Each row of a before or after table is a point. One or more steps were done to the points. Then noise was added and the rows were shuffled. The steps act on how far a point lies along the listed directions, d1 being the first. What was done? A step turns or swaps two directions, mirrors them in a line or flattens them onto one, adds a multiple of one to another, or multiplies one. Angles are multiples of 10 degrees, from the lower direction toward the higher: turns from -170 to 170, lines from 10 to 170 but not 90. Use the fewest steps. Two steps may share a direction if one is a turn and the other turns, adds or multiplies; they go together, in the order done. Otherwise the lowest direction goes first.

Directions:
(1): [-27  34]
(2): [34 27]
Before:
[[  3 -33]
 [-74   1]
 [ 43   0]
 [-24  48]
 [-13 -44]
 [ 19 -18]
 [-62  39]
 [ -8  44]
 [-28 -62]
 [ 20  34]
 [ 41   3]
 [ 12 -25]]
After (12 x 2):
[[ -8  -2]
 [ -7  -1]
 [-44 -13]
 [ 39  12]
 [-26  -8]
 [ 12   3]
 [ 38  12]
 [-46 -14]
 [  4  -1]
 [  5   1]
 [-66 -22]
 [ 27  11]]
Steps: flatten d1 and d2 onto the line at 110 degrees

Directions:
(1): [-34  17  36]
(2): [ 19 -36  34]
(3): [-35 -35 -17]
Before:
[[  9  50 -20]
 [ -3  14  57]
 [-18 -48  -5]
 [ 10  36  25]
 [  9  30 -20]
 [ 38  -4  29]
 [ 40 -11  32]
 [-12  18  44]
 [-27  15 -23]
 [  1  53 -20]
 [ -7 -57 -50]]
After (11 x 3):
[[ 42 -16  19]
 [ 44 -18   8]
 [  9  33 -46]
 [ 26 -15 -38]
 [-28  15 -19]
 [-40  30  61]
 [ 14  38 -39]
 [ 21 -53 -21]
 [ 10  26 -20]
 [ 11 -37 -31]
 [-29 -14  39]]
Steps: mirror d1 and d3 in the line at 60 degrees

Directions:
(1): [-27  18 -48 -18]
(2): [ 45 -21 -35   7]
(3): [-29 -53  -5   3]
(4): [-12  11 -11  58]
Before, 12 rows:
[[-14  -7  -4 -55]
 [  6  31 -19 -26]
 [-17  -2 -23  -3]
 [ -1 -18   5  41]
 [-11   4   6  37]
 [ 41 -19  34  58]
 [  3  21 -15 -48]
 [ 42 -20 -46   5]
 [ 24 -42  75  17]
 [ 12  25 -29  -2]
 [ 80  34   1   9]
 [ 37  34 -25 -16]]
After:
[[-52  24  18  20]
 [  1  19 -44  26]
 [-11  54 -12  10]
 [ -3  34 -30   5]
 [-19  34 -13  -8]
 [  3  -5  20 -32]
 [  6  73  37  21]
 [  2 -12 -43  35]
 [ 47 -34  62  31]
 [ 14  -1  79  -4]
 [ -8 -15  36 -19]
 [-21  -5 -20  -8]]
Steps: turn d1 and d3 by 10 degrees; turn d2 and d4 by 150 degrees

Directions:
(1): [-11  37   5 -27 -15 -53  42  19]
(2): [58 21 11  0 25 33 37 20]
Before:
[[-18  -8  -4  11  -8  -5  -8  -8]
 [-11  13  -1   3 -10 -17  12  12]
 [ -9 -18   1   9   1   9 -37 -10]
 [ -2  -3  -3  -1  15   9  -9 -10]
 [ 38   8   8   9  24  44  19  -3]
 [ -3  14   3 -13  -7 -28  18  11]
 [ 10  22  -3  -9   9  -5  25  10]
 [ 34  -4   3  15  24  43   9   2]]
After:
[[-14  -2  -5  11  -8  -4  -5   4]
 [-40 -12  -2  -2 -16 -28 -37 -10]
 [ -6   3  -2  -6  12  -1  -3  -7]
 [-44 -14  -8  11 -18 -22 -21 -15]
 [ 40  19   0  -1  25  27  28  13]
 [  3  -3   2  -1   0  -3  -3   3]
 [ 80  30  15   4  39  49  60  26]
 [ 97  41  22   2  45  64  70  23]]
Steps: multiply d1 by 0; multiply d2 by 2.5

Directions:
(1): [ 34  40  15   8 -40  39 -21 -34 -24]
(2): [-14   5  39  -2   6  34  70  12 -19]
(3): [-12   1  20  10  33 -40  -4 -43 -56]
(4): [ 23 -11 -54  15  31  26  30 -43   9]
Before (10 x 9):
[[ 25   7 -43   7 -13  44 -18 -24  19]
 [ 12  32   4   3 -40  43  -2   0   5]
 [ 27  24   3 -12 -25  74   6   7  20]
 [-26 -50 -75   6  57 -32  16 -27  28]
 [ 28 -15 -15  12  22  26  34 -27  -9]
 [ 31 -15 -79   7  23  36  13 -26  14]
 [ 16  22  43  -9 -23  28  35  32 -11]
 [ 13 -10 -26  -5  -6  65  47  22  28]
 [-36 -41  28   4  52 -80  12  16 -40]
 [-11 -45 -34  -6  18   5  23  15  19]]
After:
[[ 26  11  -9 -14 -26  65  -4  20  40]
 [-29 -25  49   9  44 -61  25  -5 -70]
 [  7  23 -11   0 -39  33 -12   7  27]
 [ 21  -2 -52   3  -5  31 -19 -10  34]
 [ 35 -11 -14  10  14  31  30 -24  -4]
 [ 27 -21 -83  10  35  27  17 -21  10]
 [-35 -43 -58  11  70 -34  37 -38   4]
 [-16 -47 -19  -4  26   7  38  11   4]
 [ 21  25  36 -11 -31  36  25  30  -1]
 [  9 -15 -30  -4  -2  59  49  25  32]]
Steps: turn d1 and d2 by -20 degrees; turn d1 and d3 by -20 degrees

Directions:
(1): [ 13  32  -1  14 -24  29  35 -22 -69  -5  30]
(2): [ 11  48 -43 -20  36 -23  18  44   1 -38   9]
(3): [ -7  -7 -51 -11  10  42 -40  -9 -32  -6 -53]
(4): [  4  -5  12 -47  14 -42 -46 -40 -31 -18  30]
Before (14 x 11):
[[ -3   5  29  14   1 -17  -1  30  52  12  -8]
 [  0  26 -20   9 -13  65  -5 -37 -58 -16   5]
 [ 16 -22  -6 -18  44 -31 -32  11  18 -13  17]
 [-15 -14  -9  -7   2  37 -30 -34 -75   2  -9]
 [ 16  36 -42 -35   9   2  -8 -38 -82 -10   8]
 [ -6 -21  27  -6  15 -18   4 -21  46  21   5]
 [  0  31 -43 -11  12   7  -6  -8 -52 -20 -23]
 [ -9 -18  26  26  28 -29  26  22  39  -2   6]
 [-25 -22  10  17  16  -8  20  33  77  10  -4]
 [  9  -7   8  16  10 -21  11  29  39  15  17]
 [  1  -1  30  11  -9 -43  16  31  23   7  32]
 [ -1  11   4 -22 -16 -11   5  -6 -14  -5  28]
 [ -1  24  20  -3   1 -42  37  41  49  -1   2]
 [ 12  -8 -17 -24  -6  25 -14 -46 -95 -11   8]]
After, 14 rows:
[[-14 -34  22  30  21  -8   9   7  29   6 -14]
 [ 12 -30  -8 -18  41 -22 -40   4  14  -9   7]
 [ 18  43 -39 -37  13  -6   0 -32 -77 -15  17]
 [ 19  12 -10 -25   2   1  10 -26 -82 -21  33]
 [-11  -2  11  -1 -10  -9   6  15  30  13 -31]
 [  6  44 -13   6  -5  43  14 -20 -45 -27  27]
 [ -7  -4  26  15  -4  -3 -13  20  44  17 -21]
 [ -6  12  -1 -11  14   4   0  -9 -57 -12  23]
 [  4 -22   4  19   4  -3  -5  16  30  23   0]
 [  2  37 -41 -12  15  -2   3  -2 -47 -24 -15]
 [ -6 -21  23  15 -17 -17  -8  12   9  19   5]
 [ -3   5   2 -22 -19  -2  -3 -11 -19  -1  19]
 [-29 -32   7  18  11   5  10  21  69  16 -18]
 [ -6 -24  26  -5  14 -13   0 -23  44  23  -1]]
Steps: flatten d2 and d3 onto the line at 40 degrees

Directions:
(1): [ 21 -27  29   6  30  20   7  63   8  49  23  26]
(2): [-10 -13 -69   3  -9   9 -36  54  27 -29   1   0]
(3): [-42 -30  41  -8   7 -51 -21  34 -22 -21 -39  -4]
Before, 9 rows:
[[-31 -25  40  -3   8 -42 -19  33 -25   6 -15 -22]
 [ 45  56 -49  29  -7  84  57 -80  18  55  74  -4]
 [-16 -40  36  -9   3 -27   0  72 -17   7  -5   6]
 [  2 -21  60 -12  32 -19  13  25   1  34 -26  21]
 [  4 -32  68   6  11 -25  10   6 -41 -20 -11   5]
 [-26   8  31  -4  13 -37  11 -14 -29 -38 -39 -24]
 [  4 -39  64   1  18 -24   7   1 -18  29  12  19]
 [-41 -32 -11 -15  -3 -36 -44  39  -1 -35 -21 -15]
 [ -5 -30  45  11   2   2  14  21 -28  17   2 -13]]
After, 9 rows:
[[-18   7  34 -19   2 -42   8 -45 -10 -16 -52  -5]
 [-29  -7 -16  -1  13 -27 -17  41  -6 -53 -34 -19]
 [-20 -12  21  -5 -15 -45  -7 -58 -24 -28 -14  -7]
 [-36 -18  35  -3  -1 -48 -19  14 -29  -6 -22 -27]
 [-13 -19  22   4 -12 -36  -8 -14 -35 -63 -26 -12]
 [ 31  60 -92  27 -23  82  37 -73  29  24  65 -12]
 [-22 -45  43 -13  21 -26 -21  59  -9  14  -4   3]
 [-21 -13  24   7 -19 -12   8 -24 -32 -18 -15 -31]
 [-21 -16  64 -15  -7 -44  19   2 -39   0 -19  -7]]
Steps: turn d1 and d2 by -100 degrees

Directions:
(1): [ 10  36 -22 -32  42 -11  13 -54 -13  26  25  39  -4  45]
(2): [-44  18  -5  31  39  38  22  -4 -39 -12 -50 -32 -23  24]
(3): [-76 -32  43 -42 -10   0   4  11  -5  18  -5  43  -1  10]
(4): [ 12   1  39 -13  29  19 -24  -8   5 -38 -11  -9  84  25]
(5): [ -3 -61 -47 -20  -6 -12   6 -43  24 -51 -34   4 -10  11]
(6): [  1  18  -2  55 -41 -35 -25   4 -20 -13 -31  53  10  39]
Before, 13 rows:
[[ -9  23 -11 -19  -6 -26  12  -3   7  37  10  36 -35   6]
 [ -9  12 -30  20   1  -3  21  -4 -18   6  22  -8 -40 -11]
 [  7 -16   5 -12   4 -29   4 -15  16 -33   5  12  16   4]
 [ 14  24  -6  21 -20 -11  -4  36  -5  26  12  17  -7   4]
 [-14 -17  10 -20 -19 -22  15   1 -15  14   5  31 -28 -10]
 [-15 -53 -62 -14 -20 -36   6 -41  20 -27  -6   9 -21 -16]
 [-95   6  -2  23  59  48  41 -11 -48 -30 -72 -35 -28  37]
 [ -1  62  -6  17  37  -2  22 -18 -37  51  18 -12 -42  18]
 [-18  73  -9  95 -24  -3 -34   8 -47   6 -40  26  14  56]
 [-12  35 -14  25  31  15  14 -14 -27  36  -9  -1 -54  12]
 [ -3  33 -26  27   9   9  11  11 -17  23  -2   1 -20  -8]
 [ 13  12 -31 -11 -23   6 -11   5   7  22  15   6 -31  -6]
 [ 19  26 -30  28 -29 -26 -15  -2  -3  22   1  39 -17  10]]
After:
[[  6 -34 -63   6   8 -15   1 -51  10 -53 -24 -19   8   0]
 [-33  48   8  34  17  12  25  26 -34  27   2 -18 -30  -3]
 [-19 -24  -5 -15   7 -26  20 -18   8 -25  -4  13  -9   0]
 [ 38  38 -34  -1  17 -13   5 -16  12   7   6 -10 -12   2]
 [ 21  36  -3  16  23  18  -7  11  -5   7  11  -6  36   0]
 [ 38   1 -23  12  -5 -19  15 -12 -13  -8   0  -8 -28 -13]
 [ 28  14  -4  10   0   5  -4  27   8   5  11  -7  21   4]
 [ 36  68  23   7  45   1  -5 -17 -18  38  35 -16  26  20]
 [ 25  27 -11  23  19   6  -1  -7 -10 -20  24 -21  23  -1]
 [-19  44  31  14  -1  27 -24  29  -9  32  16 -15  30  -2]
 [ 28  13 -14   2  11   9 -13 -15   9  -8   0  -6  23   4]
 [ 36  50  10  19  41  19 -11 -10 -12  25  16 -13   7   7]
 [ 33  16 -24  -8  -3  21 -23  -6   7  -9   2 -12  13   7]]
Steps: flatten d1 and d6 onto the line at 170 degrees; turn d2 and d5 by -30 degrees; multiply d2 by 0.4; turn d3 and d4 by -100 degrees

Directions:
(1): [-46 -47  28 -25  48 -46  -1  -4 -27  13  -6 -27 -17   3 -31  -2  19 -48
  29  45]
(2): [-12 -17  29  -4   5   3 -12  21 -24  26 -19  38  30  61 -54 -31  -8  30
 -64  -9]
(3): [-10 -65 -19  43  24 -15  -6  23  26 -32  34  49  23 -17   8  21 -58   3
  -3  23]
(4): [ 47   2  19 -21 -19 -11 -37  94  31   4   5  -7  14   6   4 -30   0 -47
  22  -3]
Before (12 x 20):
[[-55  -8   2   7  25  -7  29 -62 -25   3 -12 -23 -31  -3   1   5  12  -6
   15  18]
 [ 31  21 -23  19 -21  22  -1  16  31 -28  14   1 -15 -22  37  17 -24   4
   16  -6]
 [  7  12 -18  34 -17  15   8 -27 -10 -12 -11  30   8  -1  -2   5 -21  41
  -33 -21]
 [-16  12 -17   4   3  13  12 -60 -34   0 -20   4   2  12  -9  18   4  41
  -28 -17]
 [ 26 -13  -5  39   8  16  -6  29  19 -16  10  53  32   7   0   1 -54  25
  -24 -13]
 [  9  15 -18  19 -10  10   7 -35   5   3   3   4   9  -8   8   7 -13  17
   -8  -5]
 [-14 -34  15  -9  13 -31  -8  14   7  -7   9  -1  -2 -22  -2  13   3 -35
   27  24]
 [-19  -6 -26  42  -1  11  20 -41  -2  -3  13  26  -1  -8   1  20 -30  54
  -35   5]
 [-16 -49 -24  30  19 -13   6  -2  15 -16   6  15   9 -16   5  23 -27  -5
    4  22]
 [  8  21  -9 -15  -8  -9  -2  11   9  -1  17 -23  -3 -26  13   1  20 -25
   24  11]
 [ 31  35 -20   9 -40   5   3  17  33   0  14  -7   7  -4  17   5  -9   2
    9 -22]
 [  1  27 -22  15  -7  20   5 -20  20 -20  24  -3  -4 -26  26  25 -18  14
    8  -2]]
After (12 x 20):
[[ -7   6  45 -32  31 -17  -3   8 -34  30 -31 -25  -7  29 -40 -23  24 -31
   10   8]
 [-51 -20 -32  55  18  16  39 -80  -5 -25   8  25 -13 -18  23  29 -32  41
  -11   7]
 [ -2 -37   8   3   6 -25 -12  30  21 -15  18  15   8 -25   6  15 -13 -30
   23  19]
 [-35 -40  -4   2  31 -26  12 -21 -11   4 -13 -17  -9  -7 -12  16   6 -24
   16  31]
 [-21  35  -2 -14   6   7  11 -42  -8   0   4 -37 -24 -17   8  18  16  -3
   20   8]
 [-24  22   7  -1   0  -2  18 -62 -47  13 -36 -13 -18   9 -25  -2  23  21
  -19  -8]
 [ 22  17 -17  -4 -15  -5  -7  29  25 -10  26  -8   7 -29  22   1   5 -20
   20   6]
 [-59   5  -2   5  21  -5  36 -91 -47  24 -15 -21 -31   4 -25  15  19  37
  -22  20]
 [ 24  43   3 -22 -33  -9   0  20  17  19  -2 -38  -8   5   3  -8  21 -26
   25 -14]
 [ 12  32   9 -24  -8   1  -1   8   0   1 -11 -46 -38  -9  11   0  24 -33
   38   6]
 [-33  11 -26  13   9  18  26 -96 -45  -2 -22   8  -3   9  -9  30   2  60
  -37 -16]
 [ -9  20  -6   2   0   2  14 -57 -16  16 -10 -18  -5  -2  -4   4  10   9
   -2   3]]
Steps: swap d1 and d3; multiply d4 by 1.6

Directions:
(1): [ -8 -26 -40  40  -2  39  60 -10 -36  38 -25  13  16  43 -18 -24   2 -15
   7   9 -39 -18  15  64]
(2): [ 41 -38  21 -55  -7   7 -16  -8 -17   5 -90 -35 -20  19 -24   6 -15 -29
 -11 -25  39 -25   2   8]
(3): [ 10  43   4   4 -22 -46  40  12  -9 -47 -20  50 -17  28 -35  18  10  32
 -29 -10   5 -35 -66  19]
(4): [-34  -8   8  33   7 -24 -41 -14   5 -10   4 -24  -5  69 -45  20  89 -18
  14   0   2  -7  23 -21]
Before, 8 rows:
[[  3 -25  21 -26  -1  -6 -53 -13   7  -3 -11 -36 -21   5  -6  10  16 -22
   -1 -25  25  -3  27 -22]
 [ 13  21  19 -24 -11 -12  16   6   7 -22 -17  28  -6  -1  -3   2 -30  22
  -22  -7  15 -14 -35  -9]
 [ -3  -4   8  15  -3 -19  -7   6 -11 -17 -20  -2  -3  34 -38  14  24 -10
   -7  -1  -2 -17  -1   1]
 [  8 -18   6 -25  -7  29  14   3 -13  11 -24  -8   1 -43  17  -4 -52 -20
    9 -10   9   8   0  11]
 [  8 -22 -15  -1  -4  50  30  -6 -24  41 -30   1   5 -21  27 -19 -41 -15
   -1   5 -14   6  11  39]
 [ -9  16   0  -8   5   1 -17   0  17   2  50  13  -8 -47  30  -4 -21  18
   11   9   2  19  -3 -23]
 [  1 -22  -9  -5   9  37  -5   8  11  29  -9 -20  13 -19  19 -14 -10 -16
    0  10   3  13  34   9]
 [ 26 -30   9 -27  -3  27  -8   0   2  28 -20 -22  -2 -17  20  -3 -28 -17
    8   3  10  10  21  10]]
After, 8 rows:
[[ -8 -61 -13  -8  29  78 -41  -2  19  72  10 -65  30 -46  51 -31 -19 -45
   27  20  -1  45  95  -7]
 [ -3 -49  19 -28  11  19 -75 -19  12  22   0 -63 -12 -10  12   1  10 -38
   14 -20  22  15  62 -32]
 [  1  17  11  17 -13 -42  12  12 -15 -40 -30  22 -11  47 -55  22  28   5
  -20  -6   0 -33 -32   9]
 [ 22  58  23 -21 -29 -50  50  16   0 -61 -34  70 -21  23 -31  17 -22  49
  -46 -15  19 -43 -90   7]
 [-13   0  -1 -10  12  18 -32  -5  21  19  57  -5  -1 -57  42 -11 -25   6
   22  13   0  31  21 -30]
 [  3 -47 -17  -4   7  76   9 -12 -18  67 -18 -28  15 -37  47 -28 -46 -33
   15  10 -17  26  49  29]
 [  3 -37   4 -27   2  49  -4  -2  -9  32 -15 -30   8 -56  33 -12 -57 -34
   22  -6   7  24  30   3]
 [ 19 -63   5 -30  14  62 -39  -9   8  64  -5 -59  10 -39  47 -17 -36 -41
   30  10   8  36  71  -3]]
Steps: multiply d3 by 3
